Each row of a before or after table is a point. One or more steps were done to the points. Then noise was added and the rows were shuffled. The steps act on how far a point lies along the listed directions, d1 being the first. What was done? A step turns or swaps two directions, mirrors them in a line or flattens them onto one, adds a multiple of one to another, or multiplies one. Angles are multiples of 10 degrees, from the lower direction toward the higher: turns from -170 to 170, lines from 10 to 170 but not 90. Use the fewest steps. Two steps may share a direction if one is a turn and the other turns, adds or multiplies; they go together, in the order done. Otherwise the lowest direction goes first.
(in the rows, 100 means zero)

Directions:
(1): | 58 | 84 | 95 |
(2): | 117 |  58 |  99 |
Before (10 x 3):
|  81 | 113 | 106 |
|  77 |  58 |  88 |
| 101 | 122 | 104 |
| 103 |  94 | 103 |
|  74 |  92 | 102 |
|  70 | 101 |  99 |
|  87 | 111 | 111 |
|  88 |  80 |  95 |
| 122 |  78 | 102 |
|  93 |  89 |  93 |
After:
| 108 |  82 | 101 |
|  70 | 128 | 103 |
|  78 |  96 | 103 |
| 139 |  23 | 100 |
| 103 |  55 |  95 |
| 101 |  75 |  94 |
|  70 | 151 | 108 |
| 109 |   4 |  86 |
|  77 | 140 | 111 |
|  82 | 159 | 105 |
Steps: multiply d1 by 0.7; multiply d2 by 3

Directions:
(1): | 101 | 108 | 125 |  86 |  67 |  89 |  49 |  71 |
(2): |  91 |  82 | 145 |  85 | 143 | 129 |  88 | 103 |
Before:
|  93 |  93 | 117 |  91 | 113 | 107 |  93 | 105 |
| 101 |  92 | 110 |  94 | 100 | 103 |  94 |  93 |
|  95 |  97 |  92 |  93 | 107 | 100 |  92 | 103 |
|  95 |  90 | 115 |  91 | 117 | 118 | 103 | 104 |
| 105 | 101 |  92 |  94 | 100 | 101 |  97 | 109 |
|  96 |  99 |  88 |  98 |  92 |  96 | 104 | 102 |
| 109 | 103 |  91 |  96 |  76 |  81 |  94 |  97 |
|  92 |  87 |  99 |  95 | 140 | 133 | 121 | 118 |
After, 8 rows:
|  95 |  95 |  96 |  92 | 111 | 103 |  91 | 104 |
|  87 |  75 | 150 |  79 | 154 | 143 |  96 | 109 |
| 115 | 117 |  63 | 105 |  41 |  58 |  96 |  91 |
|  99 |  88 | 125 |  88 | 111 | 111 |  86 |  92 |
|  82 |  65 | 136 |  84 | 197 | 166 | 127 | 131 |
| 106 | 102 |  87 |  96 |  97 |  99 | 100 | 109 |
|  98 | 105 |  72 | 104 |  78 |  85 | 109 | 102 |
|  87 |  81 | 149 |  80 | 142 | 128 |  83 | 107 |
Steps: multiply d1 by 1.6; multiply d2 by 3

Directions:
(1): | 128 |  61 | 131 | 131 |  69 |  74 | 132 | 110 | 108 |  83 |  74 |  81 |
(2): |  59 |  84 |  76 | 142 |  64 | 110 |  57 |  97 |  87 |  82 | 100 |  83 |
(3): | 141 | 102 |  80 | 114 | 119 |  92 |  88 |  69 |  46 |  78 |  74 | 120 |
(4): | 114 |  89 |  86 | 112 |  64 | 144 | 123 |  70 | 120 | 113 | 109 | 148 |
(5): |  98 | 123 |  86 | 157 | 135 | 108 | 130 |  83 | 108 | 129 | 104 |  70 |
(6): |  91 |  96 |  70 |  71 | 100 | 125 | 143 |  89 |  93 |  51 | 108 |  64 |
Before, 12 rows:
| 101 | 150 | 103 |  85 | 160 |  86 |  80 | 101 |  75 | 144 | 105 | 107 |
|  70 | 130 | 111 |  67 | 123 |  72 |  85 | 124 | 101 |  79 | 104 |  66 |
|  99 | 144 | 101 |  60 | 167 | 105 | 101 | 101 | 112 | 139 |  88 | 108 |
| 104 | 156 | 111 |  85 | 150 | 106 | 121 | 111 | 125 | 139 | 103 | 112 |
|  73 |  79 |  78 | 101 |  50 | 109 | 137 |  99 |  86 |  47 | 104 |  73 |
|  63 | 129 | 110 | 120 | 133 |  95 |  82 | 107 | 110 | 136 | 116 |  92 |
|  97 |  50 |  93 |  93 |  46 | 112 |  95 | 112 | 104 |  56 |  94 |  95 |
| 132 | 142 | 116 |  93 | 134 |  72 | 102 | 105 |  84 | 123 |  90 |  99 |
| 117 | 132 |  71 | 107 | 152 | 115 |  89 |  70 |  85 | 106 |  92 | 115 |
| 118 |  63 | 103 | 166 |  64 |  97 | 122 |  74 |  92 |  71 |  64 |  68 |
| 117 |  84 |  82 | 131 |  77 | 128 |  85 |  71 |  78 |  82 |  67 | 112 |
| 112 | 130 | 129 |  92 | 144 |  99 |  78 | 103 |  99 | 148 | 100 | 123 |
After:
| 114 | 131 |  71 | 117 | 148 | 113 |  77 |  70 |  85 | 111 |  92 | 118 |
| 126 |  61 | 105 |  54 |  74 | 109 | 137 | 113 | 113 |  60 |  96 | 101 |
|  40 | 118 |  89 | 133 | 116 | 107 |  74 | 103 | 102 | 112 | 119 |  74 |
|  98 | 130 | 102 | 140 | 101 |  74 |  50 | 105 |  74 | 121 |  88 |  94 |
|  79 | 148 | 110 | 130 | 125 | 101 |  69 | 114 | 120 | 151 |  99 | 117 |
|  72 | 133 |  99 | 110 | 140 | 100 |  44 | 106 | 104 | 151 |  83 | 113 |
|  55 | 124 | 107 |  90 | 108 |  73 |  60 | 124 |  95 |  79 | 103 |  65 |
|  73 | 114 | 106 | 136 | 110 | 107 |  34 |  99 |  86 | 132 |  98 | 109 |
| 140 |  71 | 106 | 131 |  86 | 100 | 163 |  73 |  98 |  66 |  66 |  67 |
|  64 | 135 |  85 | 130 | 125 |  92 |  32 |  99 |  63 | 131 | 104 |  96 |
| 138 |  90 |  86 |  96 |  97 | 132 | 125 |  68 |  83 |  73 |  69 | 109 |
| 121 |  98 | 107 |  55 |  90 |  97 | 183 | 103 | 101 |  73 | 104 |  96 |
Steps: turn d2 and d6 by 70 degrees; add -0.7 times d4 to d2

Directions:
(1): | 105 | 139 |  76 | 103 | 159 |  70 |  85 | 123 |  85 | 141 | 105 |  75 | 130 | 129 | 103 | 124 |  70 | 123 | 113 |  91 |
(2): | 124 |  91 |  95 |  92 | 134 | 100 |  44 | 150 | 121 |  85 |  94 | 110 |  67 |  54 | 115 | 112 | 113 |  75 | 132 | 111 |
(3): | 110 | 129 |  37 |  80 |  59 | 111 |  99 | 105 |  64 | 104 | 110 | 106 | 100 |  50 |  73 | 115 | 101 | 135 | 100 | 126 |
(4): |  81 | 107 | 114 |  90 |  99 | 114 | 120 | 131 |  71 |  82 | 105 |  61 |  52 | 121 |  54 | 109 | 125 | 110 | 139 |  58 |
(5): |  94 | 107 |  81 | 162 |  82 | 137 |  76 | 134 | 100 |  68 |  71 |  68 | 118 | 105 | 126 |  99 | 105 | 120 |  64 |  78 |
Before (12 x 20):
| 102 | 111 | 126 |  85 | 175 |  64 |  83 | 133 | 116 | 121 | 119 |  78 |  78 | 151 | 105 | 100 |  98 |  90 | 133 |  84 |
| 101 |  76 |  79 | 113 |  90 | 112 |  97 |  57 | 106 |  95 |  84 | 135 | 129 |  71 | 126 |  85 |  97 | 119 |  72 | 120 |
| 106 |  89 | 145 |  99 | 168 |  74 |  89 | 114 | 133 | 120 |  79 |  85 |  95 | 128 | 113 |  99 |  92 |  76 | 111 |  79 |
| 124 |  96 |  67 |  95 |  52 |  96 | 116 |  55 | 108 |  94 | 122 | 155 | 117 |  44 | 121 |  87 |  94 | 104 |  64 | 141 |
|  97 |  97 | 105 | 103 |  70 |  96 | 107 |  66 | 104 |  93 | 101 | 114 | 106 |  79 | 100 |  75 |  86 | 121 |  71 | 125 |
|  93 | 107 | 124 |  89 | 121 |  81 | 114 | 107 | 110 | 119 | 109 |  82 |  98 | 135 | 102 | 111 |  93 |  98 | 116 |  75 |
|  63 | 131 |  66 | 131 |  63 | 115 | 127 |  49 |  63 | 135 |  88 |  77 | 142 | 130 |  96 | 108 |  81 | 163 |  46 |  80 |
|  89 |  98 |  63 | 131 |   9 | 134 | 129 |  58 |  87 |  82 |  94 | 113 | 134 | 108 | 127 |  71 | 104 | 132 |  43 |  97 |
| 101 | 142 |  78 | 120 | 132 |  94 |  68 | 125 | 102 | 106 | 100 |  90 |  93 | 122 | 107 | 116 |  71 | 106 | 110 |  82 |
|  70 | 147 |  66 | 105 |  75 | 102 | 158 |  97 |  40 | 113 |  99 |  49 | 135 | 140 |  62 | 113 | 103 | 142 |  69 |  61 |
|  82 | 110 |  66 | 125 |  59 | 110 | 105 |  59 |  81 |  96 |  83 | 106 | 152 | 106 | 124 |  95 |  76 | 148 |  51 | 113 |
|  79 | 120 |  84 | 138 |  68 | 127 | 116 | 106 |  75 |  85 |  90 |  70 | 112 | 118 |  83 | 115 | 117 | 146 |  91 |  86 |
After, 12 rows:
|  98 | 113 | 131 |  78 | 168 |  60 | 101 | 117 | 111 | 131 | 125 |  79 |  85 | 165 | 100 |  97 |  93 |  94 | 129 |  84 |
| 102 |  74 |  76 | 116 |  93 | 115 |  87 |  66 | 110 |  91 |  79 | 132 | 127 |  67 | 131 |  85 |  97 | 118 |  74 | 118 |
|  75 | 143 |  56 | 136 |  80 | 122 | 120 | 137 |  48 |  90 |  82 |  35 | 130 | 123 |  81 | 118 | 110 | 142 |  63 |  55 |
| 105 | 138 |  83 | 108 | 137 |  89 |  67 | 123 | 104 | 110 | 103 |  98 |  88 | 115 | 102 | 117 |  74 |  98 | 122 |  86 |
| 101 |  89 | 148 |  92 | 164 |  68 | 101 | 104 | 127 | 128 |  84 |  86 |  99 | 135 | 109 |  96 |  91 |  77 | 110 |  79 |
|  89 | 107 |  56 | 142 |  66 | 120 |  73 |  91 |  90 |  79 |  71 |  99 | 141 |  88 | 139 | 101 |  83 | 142 |  55 | 112 |
|  90 | 108 | 125 |  96 | 116 |  84 | 119 | 107 | 108 | 118 | 105 |  79 | 102 | 138 | 105 | 111 |  95 | 104 | 109 |  71 |
|  98 |  98 | 103 | 112 |  70 | 101 |  99 |  76 | 102 |  86 |  95 | 111 | 105 |  76 | 104 |  75 |  87 | 126 |  67 | 122 |
| 122 |  99 |  64 | 103 |  46 | 101 | 118 |  56 | 107 |  91 | 119 | 150 | 121 |  49 | 124 |  89 |  96 | 107 |  55 | 135 |
| 100 |  96 |  53 | 151 |  20 | 149 |  91 |  98 | 101 |  61 |  80 | 106 | 121 |  84 | 140 |  76 | 112 | 126 |  49 |  92 |
|  75 | 131 |  53 | 162 |  73 | 135 |  84 |  99 |  74 | 111 |  66 |  64 | 136 | 109 | 120 | 115 |  91 | 160 |  43 |  73 |
|  87 | 117 |  78 | 144 |  80 | 134 |  85 | 135 |  83 |  76 |  84 |  70 | 100 |  96 |  93 | 119 | 123 | 137 | 100 |  89 |
Steps: turn d2 and d5 by -40 degrees

Directions:
(1): |  89 | 117 |  76 |  78 | 143 | 119 | 108 | 117 |  68 | 108 |  56 | 148 | 101 | 105 | 129 |  37 | 118 |  76 |  87 |  74 |  88 |  94 | 105 |  94 | 125 | 100 | 102 |  83 |  67 | 101 |  94 |  68 | 103 |  89 | 128 |  99 | 100 | 144 | 137 | 125 | 112 |  91 | 122 | 177 |  87 | 134 | 126 |  77 |
(2): |  96 | 148 |  99 |  86 |  66 | 133 | 123 | 155 |  79 |  50 | 108 |  96 | 100 | 105 |  84 | 114 | 129 |  83 |  94 |  61 |  82 | 106 |  83 |  54 |  67 |  77 | 135 |  82 |  88 | 108 | 108 | 112 |  60 | 116 |  27 |  92 |  85 | 114 |  85 |  76 | 112 |  97 | 106 | 124 | 145 |  77 |  95 |  82 |
(3): |  58 |  92 | 130 |  97 | 102 | 113 | 134 | 150 | 101 |  92 | 109 | 121 | 136 |  89 |  82 | 150 | 108 |  81 | 108 | 124 | 119 | 124 |  96 | 129 |  88 | 100 |  68 |  79 | 107 | 110 |  79 |  72 |  68 |  66 | 112 |  94 | 101 |  77 | 145 |  42 |  87 |  49 |  83 |  87 |  67 | 146 | 117 |  70 |
(4): |  71 | 134 |  92 |  91 |  83 |  66 | 141 |  65 | 107 |  74 |  87 |  96 | 115 | 106 | 111 | 102 |  69 | 136 | 138 |  58 | 102 | 106 | 107 |  83 |  76 | 112 |  33 | 100 | 101 | 101 | 116 |  41 | 103 |  98 |  97 |  41 |  97 |  93 |  94 | 116 |  75 | 107 |  68 | 134 | 115 | 116 |  47 | 127 |
(5): |  81 | 100 |  99 | 141 | 139 |  97 |  76 | 115 | 136 |  75 | 120 |  82 | 138 | 124 | 106 | 113 |  92 |  86 | 109 |  76 | 137 | 136 | 126 |  99 |  78 |  69 | 101 |  96 | 108 | 117 |  88 |  54 | 142 |  52 |  97 | 123 | 102 | 109 |  73 |  95 | 125 | 104 | 179 | 112 | 120 |  80 | 121 | 142 |
Before, 13 rows:
| 111 |  68 | 101 | 110 | 117 |  96 |  82 |  92 | 130 | 120 | 104 |  82 |  92 |  88 |  97 |  93 | 106 |  92 |  97 | 122 | 104 |  96 | 106 | 109 | 112 | 105 | 116 | 110 | 104 | 102 | 107 | 109 | 113 |  98 | 113 | 116 |  95 |  90 |  96 | 107 | 110 | 117 | 116 |  81 |  95 |  91 | 119 | 126 |
|  90 |  75 |  88 | 142 | 125 |  63 |  80 |  52 | 152 | 124 | 119 |  69 | 117 |  99 | 112 | 117 |  66 | 120 | 107 | 112 | 131 | 115 | 116 | 122 |  94 |  87 |  64 | 116 | 124 | 110 |  96 |  63 | 146 |  81 | 137 | 110 | 100 |  81 |  66 | 106 | 100 | 109 | 139 |  71 |  92 |  92 |  98 | 147 |
|  92 |  58 | 120 | 129 | 116 |  79 |  94 |  73 | 122 | 116 | 135 |  81 | 119 |  80 |  86 | 163 |  81 | 105 | 114 | 149 | 138 | 128 | 109 | 158 | 117 |  99 |  53 | 102 | 151 | 116 |  75 |  79 | 111 |  62 | 142 | 104 | 115 |  36 | 112 |  58 |  74 |  82 |  68 |  39 |  47 | 118 | 105 | 119 |
|  87 |  88 |  93 | 121 | 131 |  77 |  85 |  71 | 114 | 117 | 105 |  90 | 111 | 106 | 119 |  86 |  85 | 103 | 110 |  77 | 127 | 124 | 111 |  95 |  97 |  87 | 100 | 107 | 102 | 106 |  85 |  78 | 142 |  86 | 120 | 112 | 111 |  91 |  96 | 112 | 103 | 107 | 136 | 116 |  96 |  91 |  97 | 138 |
| 118 |  82 |  97 | 110 | 102 |  89 |  80 |  56 | 120 | 111 | 110 |  93 |  81 | 106 | 107 | 104 |  84 | 133 | 103 | 109 | 100 |  88 | 115 |  97 | 118 | 106 |  90 | 122 |  95 |  95 | 110 | 107 | 129 | 125 | 116 | 100 | 109 |  97 |  79 | 126 |  83 | 132 |  80 |  74 |  98 |  89 |  83 | 127 |
| 115 | 114 |  72 | 116 | 147 |  98 |  69 |  70 | 106 |  91 |  72 |  91 |  98 | 120 | 131 |  32 |  93 | 104 | 102 |  54 |  93 |  91 | 110 |  89 | 105 |  92 | 131 | 111 |  88 | 107 | 102 |  80 | 135 |  94 | 109 | 124 |  84 | 140 |  75 | 154 | 133 | 150 | 156 | 144 | 121 |  75 | 112 | 141 |
|  70 | 123 |  94 | 100 |  84 | 107 | 106 | 106 |  84 |  89 |  79 | 105 |  99 | 103 | 105 |  89 | 109 |  99 | 114 |  96 | 102 | 100 |  92 |  85 |  98 |  99 |  98 | 102 |  98 | 101 | 103 |  78 |  94 |  90 | 108 |  96 | 105 | 119 | 115 |  95 | 104 |  97 |  96 | 121 | 100 |  96 |  85 |  93 |
| 109 | 105 | 110 | 135 |  42 |  94 |  83 |  96 | 145 |  59 | 145 |  51 | 105 | 123 |  74 | 167 |  80 | 121 | 125 |  86 | 110 | 133 |  96 |  78 |  42 |  79 | 118 | 121 | 131 | 118 | 109 | 115 |  97 | 105 |  29 |  94 | 104 |  70 |  43 |  80 | 110 | 129 |  97 |  52 | 148 |  50 |  66 | 140 |
|  96 | 106 |  95 | 114 |  99 | 101 | 103 |  97 | 130 |  90 | 110 |  88 | 112 |  98 |  91 | 125 |  95 | 111 | 106 |  80 | 111 | 111 | 107 |  71 |  88 |  86 |  92 |  94 |  98 |  93 | 107 |  73 | 124 |  95 |  92 | 108 |  92 |  96 |  80 |  96 |  96 | 101 | 124 | 111 | 111 |  71 |  92 | 120 |
| 109 |  73 | 128 | 105 |  76 |  95 |  90 |  95 | 123 | 122 | 127 |  69 |  96 |  90 |  86 | 139 | 110 | 111 | 109 | 154 | 106 | 109 |  95 | 120 |  79 | 104 | 109 | 109 | 121 |  93 |  94 | 115 |  94 | 102 |  89 | 114 | 113 |  64 |  97 |  80 |  92 | 103 |  73 |  30 |  70 | 104 |  97 | 103 |
| 114 |  66 |  80 | 117 | 154 |  63 |  61 |  37 | 113 | 148 |  96 | 100 |  94 | 114 | 145 |  71 |  70 | 118 |  92 | 110 | 109 |  83 | 137 | 118 | 135 | 112 |  81 | 113 |  97 |  87 |  94 |  78 | 159 |  81 | 161 | 120 | 126 | 114 |  91 | 169 |  97 | 117 | 144 | 114 |  65 |  98 | 104 | 130 |
| 120 |  76 |  89 | 110 |  93 |  73 |  65 |  43 | 129 | 105 |  94 |  74 |  89 | 107 | 117 |  71 |  70 | 122 |  96 |  95 |  98 |  86 | 106 |  88 | 118 |  97 | 107 | 126 | 105 |  93 | 117 | 101 | 128 | 107 | 115 | 105 | 107 | 103 |  57 | 149 |  93 | 135 | 120 |  89 | 122 |  60 |  83 | 148 |
|  82 | 114 | 107 |  88 | 102 | 112 | 117 |  98 | 100 |  92 |  97 | 106 | 122 | 106 | 114 |  81 | 102 |  97 | 100 |  69 |  91 |  99 | 107 |  94 | 101 |  97 |  92 |  87 |  89 | 108 | 108 |  70 | 100 |  88 | 101 |  94 |  86 | 137 | 112 | 113 | 107 |  84 | 109 | 145 | 117 | 119 |  99 |  98 |
After, 13 rows:
| 115 |  67 | 101 | 101 | 104 |  96 |  91 |  88 | 123 | 127 | 100 |  84 |  84 |  86 |  95 |  91 | 109 |  95 |  95 | 130 |  95 |  89 | 103 | 110 | 116 | 111 | 116 | 112 | 102 |  98 | 111 | 120 | 102 | 111 | 114 | 111 |  94 |  90 | 100 | 109 | 103 | 116 |  98 |  81 |  90 |  96 | 113 | 120 |
|  70 | 123 |  96 | 113 |  85 | 102 | 101 | 103 |  98 |  82 |  91 |  93 | 105 | 103 | 101 | 100 | 103 | 101 | 117 |  94 | 108 | 109 |  98 |  83 |  90 |  94 |  98 | 106 | 105 | 105 | 101 |  73 | 103 |  82 | 103 |  98 | 105 | 112 | 104 |  91 | 108 | 100 | 108 | 113 | 107 |  87 |  83 | 102 |
|  80 | 106 | 119 | 106 |  95 | 104 | 106 |  97 | 125 |  83 | 122 |  79 | 131 | 109 | 103 | 112 |  93 | 104 | 107 |  72 | 108 | 111 | 111 |  96 |  83 |  91 |  92 |  94 | 105 | 112 | 106 |  71 | 112 |  78 |  89 | 104 |  85 | 122 |  90 | 102 | 110 |  88 | 122 | 117 | 128 | 101 |  93 | 118 |
| 112 |  72 |  96 | 116 |  81 |  60 |  98 |  35 | 132 | 140 | 116 |  73 |  82 |  80 |  97 | 125 |  67 | 136 | 105 | 140 | 108 |  90 |  97 | 126 | 106 | 114 |  63 | 122 | 124 |  96 | 108 | 107 | 112 | 121 | 129 |  93 |  98 |  62 |  76 | 101 |  75 | 108 |  68 |  41 |  81 |  96 |  74 | 116 |
| 121 | 100 |  91 | 137 | 114 |  82 |  58 |  57 | 137 |  82 | 110 |  49 |  99 | 116 | 108 |  86 |  77 | 124 | 115 |  77 | 106 |  97 | 104 |  94 |  85 |  91 | 128 | 127 | 116 | 110 | 107 | 105 | 135 | 101 |  84 | 127 |  84 | 103 |  42 | 133 | 124 | 153 | 142 |  78 | 134 |  44 |  91 | 162 |
|  99 |  67 | 113 |  92 | 103 |  88 | 113 |  68 |  88 | 135 | 108 | 109 |  92 |  67 |  91 | 135 |  94 | 106 | 104 | 157 | 106 | 102 |  93 | 159 | 141 | 121 |  54 | 100 | 133 | 108 |  83 |  99 |  82 |  92 | 154 |  90 | 111 |  45 | 144 |  71 |  65 |  77 |  23 |  55 |  28 | 142 | 100 |  83 |
|  99 |  79 | 105 | 120 |  96 |  70 |  89 |  58 | 122 | 122 | 120 |  70 |  98 |  95 | 104 | 115 |  81 | 119 | 115 |  98 | 122 | 119 | 101 |  98 |  91 |  98 | 100 | 116 | 117 | 101 |  93 | 112 | 126 | 108 | 106 | 105 | 110 |  67 |  85 | 101 |  88 | 110 |  98 |  74 |  97 |  79 |  76 | 135 |
| 127 |  73 |  91 |  94 |  79 |  74 |  73 |  38 | 116 | 114 |  85 |  80 |  77 |  97 | 116 |  66 |  73 | 128 |  94 | 103 |  84 |  74 |  97 |  89 | 125 | 106 | 105 | 129 | 102 |  85 | 120 | 116 | 112 | 123 | 116 |  98 | 107 |  98 |  66 | 150 |  86 | 135 |  94 |  87 | 111 |  68 |  75 | 134 |
| 131 | 115 |  99 |  72 |  14 | 108 | 118 |  86 |  81 |  96 | 101 |  95 |  55 |  92 |  76 | 123 |  99 | 128 | 107 | 107 |  58 |  85 |  69 |  78 |  79 | 119 | 118 | 119 | 106 |  97 | 122 | 159 |  42 | 160 |  44 |  63 | 105 |  77 |  93 |  99 |  83 | 119 |   3 |  71 | 118 |  88 |  51 |  75 |
| 110 |  84 | 116 |  70 |  85 | 111 | 105 |  99 |  85 | 140 |  89 | 110 |  78 |  82 | 103 |  93 | 128 | 102 |  97 | 150 |  82 |  86 |  87 | 116 | 108 | 117 | 110 |  99 |  94 |  85 |  96 | 114 |  76 | 117 | 112 | 104 | 114 |  88 | 136 |  98 |  86 |  94 |  48 |  74 |  55 | 137 | 107 |  65 |
| 108 | 103 | 101 | 101 |  72 | 100 | 111 |  87 | 121 |  99 | 108 |  85 |  94 |  90 |  83 | 133 |  95 | 124 | 106 |  94 |  98 |  95 |  93 |  74 |  90 |  98 |  91 |  98 | 100 |  84 | 112 | 101 | 105 | 117 |  84 |  99 |  90 |  82 |  80 |  93 |  79 | 100 |  84 |  89 | 104 |  68 |  77 | 107 |
| 119 |  58 |  92 | 129 | 132 |  54 |  55 |  28 | 132 | 146 | 120 |  74 |  96 | 110 | 129 | 109 |  61 | 130 |  99 | 122 | 116 |  88 | 133 | 123 | 119 | 111 |  80 | 122 | 115 |  87 |  99 |  93 | 160 |  86 | 148 | 122 | 125 |  93 |  74 | 154 |  89 | 119 | 135 |  73 |  73 |  79 |  89 | 143 |
| 118 |  88 |  91 |  92 | 108 |  95 |  87 |  56 | 103 | 120 |  92 | 111 |  74 | 103 | 114 |  81 |  92 | 130 |  99 | 108 |  89 |  82 | 117 |  97 | 130 | 112 |  87 | 122 |  88 |  90 | 108 | 108 | 120 | 131 | 128 |  95 | 109 | 108 |  96 | 133 |  80 | 130 |  67 |  94 |  91 | 102 |  81 | 110 |
Steps: turn d1 and d5 by 80 degrees
